Each point is reached from the start by the listed moves, each made 0, 1 or 2 times, or once backwards (-1), plus a little noise. Is the number of moves made odd or even? Then give how often each move was made.

Moves:
(1): 0.14  -0.43  -0.55  -0.07
(2): 0.01  0.30  -0.18  -0.51
Start: 0.04  0.02  0.03  -0.23
Points:
-0.07  0.76  0.43  -0.65 -> even (-1, 1)
0.19  -0.39  -0.47  -0.33 -> odd (1, 0)
-0.12  0.15  0.74  0.30 -> even (-1, -1)

Moves:
(1): 0.18  0.07  0.19  -0.10  -0.10  0.03  0.05  -0.04  -0.08  0.28  -0.17  0.05
(2): 0.11  0.20  -0.01  0.08  -0.02  -0.09  -0.29  0.10  0.13  -0.18  -0.39  -0.02
(3): -0.27  -0.05  0.31  0.34  0.15  0.03  0.02  -0.16  0.02  0.02  -0.10  -0.05
(4): 0.26  -0.34  0.02  0.23  -0.05  -0.11  -0.09  0.23  -0.39  -0.27  -0.24  -0.10
(5): -0.12  0.17  -0.20  -0.04  0.33  0.02  0.06  -0.38  0.03  -0.20  -0.28  0.12
(6): 0.01  0.15  0.06  0.07  0.07  0.50  0.23  -0.14  0.15  0.00  0.07  0.10
(7): 0.00  0.13  -0.15  0.03  0.00  -0.12  0.36  -0.20  0.11  -0.15  -0.17  -0.14
(8): 0.06  0.17  0.11  -0.20  0.20  -0.09  0.02  0.20  0.05  -0.07  -0.16  -0.15
(9): 0.22  -0.04  -0.08  0.13  0.14  -0.24  -0.10  0.14  0.30  0.06  0.03  0.16
Start: 0.12  0.00  -0.05  -0.33  -0.02  -0.04  0.21  -0.26  0.12  0.05  -0.27  0.24
Points:
0.02  -0.04  -0.74  0.19  0.49  -0.16  -0.11  -0.85  -0.06  -1.01  -1.12  0.45 -> even (-1, 1, 0, 1, 2, 0, 0, -1, 0)
-0.55  1.00  -0.11  -0.27  1.10  -0.05  -0.52  -0.79  0.85  -0.63  -1.29  0.44 -> odd (-1, 2, 1, -1, 2, 0, -1, 1, 0)
1.16  0.76  -0.29  -0.79  -0.18  -1.31  -0.36  0.61  1.26  0.31  -0.94  0.20 -> odd (1, 2, -1, -1, -1, -1, 1, 1, 2)
